Each row is a point. A path goes straight from each point to the next, and from the last back to the first. The post is the endless flat space through its rows: a point in 2 columns, a line in 3, a plane in 4, and so on, so that a path can go around it. Count how often the path circles the post. Going back the other way cancels.

Post (1 x 2):
[[-5 19]]
Path (14 x 2):
[[-48  47]
 [-40  -7]
 [-45 -20]
 [-57  25]
 [-22 -47]
 [ 10   1]
 [ 39  49]
 [ -1  60]
 [  6  95]
 [ 67  36]
 [ 26 -31]
 [ 11   1]
 [ 56  37]
 [ -4  54]]
Times around: 1

Post (3 x 4):
[[ 13  20  15  24]
 [-22   5  -9  51]
 [ 41 -11  -6 -90]]
Path (23 x 4):
[[ 49  -5 -65   3]
 [ 13  84 -25  -2]
 [  3  77  36 -46]
 [  2  37  27  20]
 [ -6 -29  42   3]
 [ 23 -52  15  45]
 [ 81  32  10   4]
 [ 26  91  -9  -2]
 [-71   6 -16 -78]
 [ 18  -8  35 -53]
 [ 17 -45  38 -17]
 [ 95 -37  22  -1]
 [ 61  13 -16  -6]
 [ 24  67 -28  33]
 [-40  48  -6  -8]
 [-31   2  49 -36]
 [ 14 -49   3 -43]
 [ 56  -3  14  30]
 [ 52  28 -37 -66]
 [ 22  69  19   2]
 [-33  -9  -6 -14]
 [ 33 -10  53  -8]
 [ 61 -46  18 -27]]
Times around: 4

Post (7 x 8):
[[ 12 -12 -62  21  -7  45 -57  15]
 [ -8 -27  21 -12 -38 -56 -49  18]
 [ 39  29 -27  -7  -2  54  -1 -11]
 [ 32 -41  38 -27  46 -73  -7 -31]
 [-14 -33  -7  -9  -3   1 -15 -47]
 [-20 -51 -33 -25  -5  29 -13   5]
 [ 65 -50  -3 -16 -33  15  31 -16]]
Path (18 x 8):
[[ 40  -7 -29 -22  38   1 -19 -36]
 [ 17 -81 -33 -18  -2  46 -20  -8]
 [ -1 -55   6 -29  46   8 -17 -29]
 [ 57   2  43 -26 -83 -36 -25   7]
 [ -5  -7 -48 -23  -2  -2  -3 -17]
 [ -6  34 -51  -2  76  43  -4 -19]
 [ 14 -37  21  20  34 -16   3 -12]
 [ 68 -46  63 -31  19 -41 -25  15]
 [-44 -82 -10  -8  26  23 -33  12]
 [ 22 -40 -25   5  48 -29 -14  47]
 [-89 -41 -74  -1 -40  25 -46 -16]
 [-48 -32 -55  -6  41  41  21  -1]
 [ 34 -59   6 -48   5 -29  35  -1]
 [ 38 -33  -6 -38  -8 -22 -30 -54]
 [  5 -48  -5 -24  10   0 -49   1]
 [ -5 -30 -16  16 -19  47 -95 -11]
 [ 86 -55  46 -63 -29 -43   8 -32]
 [-10 -35 -56 -21 -24  32 -12   7]]
Times around: 0

Post (11 x 12):
[[-19  12  -4  59 -31 -10  25  20  26  71  16  -7]
 [ 50  44 -27  13   1 -34  32 -61 -29  21  -3  32]
 [-33  11 -17 -14   0  36  19 -44 -24  11 -35 -14]
 [  4  -8  25   2  -4  22  14   3 -26  70  16  -1]
 [-44  30  51 -28 -30  24  -3 -61 -29  16  42   7]
 [  4   4  13 -56  -4  -5 -20  55 -19 -25  21  21]
 [-53  12  16  43  68  14 -29  -9  26 -14  42 -41]
 [ 58 -25 -45   1 -62  17  19   1  19 -29   4  23]
 [-19  42   0 -16 -24  69  10 -31  15  19  47  10]
 [-32  17  28  -2  44  35  39  -8   3   6   2 -48]
 [-16 -13  11  21 -46  52  -1  16  40  22 -13  19]]
Path (24 x 12):
[[ -2  70 -33   9 -27  23  34 -16   0  31  31   8]
 [-32  11  -5 -40 -78  73 -26 -27  13  37 -13  -3]
 [ 32  18  54  21 -19 -36  24 -14  45 -25 -15  44]
 [-11   9 -55   4 -32 -35   4  29 -47  30  49  37]
 [-17  65  20  34  10  47  29 -54 -31  20  27 -11]
 [  7  11 -63  32 -33  -2  15 -50   2  -2  24 -38]
 [ 40 -25 -10 -23  12  17  53  -5   6  69  45 -49]
 [-39  59   3  23  79 -30  16 -15 -12  54 -14   2]
 [  7   9 -21   4  30  63  10 -34 -27  17 -20  12]
 [ 52 -22  22 -16  -4  17  17  47 -42  47 -13 -20]
 [-39  22  -8  -2 -49 -33   1 -32   0  31 -19 -23]
 [ 38  14  -6 -20 -46 -25  35 -48 -22  27  -7  49]
 [ -7  45 -72  15  -3 -80  33  61  -1  -1  -3  11]
 [ 28 -20 -59  13   5  48  10  -6 -35   7  34 -20]
 [ 31  26  16  16  16  26  -2 -48   0  13 -43 -20]
 [  2 -45  11  36 -58  -6 -33  20  32  31  30  14]
 [-55  48  59 -11 -18  -3  50 -66 -30  36  44  -2]
 [-56  30  23  69   2 -27  -3   6 -36  35  -6  22]
 [ 65  26   2 -10  20   0  18  15 -24 -10  -7  53]
 [-28  42  33 -22 -41  29 -19 -61 -13 -23  66  13]
 [-17  11  14  47  17  -2  27 -43  36  10  75 -85]
 [  7  41 -72 -95  54  52  -9 -16   8 -62  47  18]
 [ 49  -6 -43 -64 -41  79  34  -9   7  -4 -41 -23]
 [-50  56  38 -15  12  31  36  -6   5  -3  -1 -29]]
Times around: 4
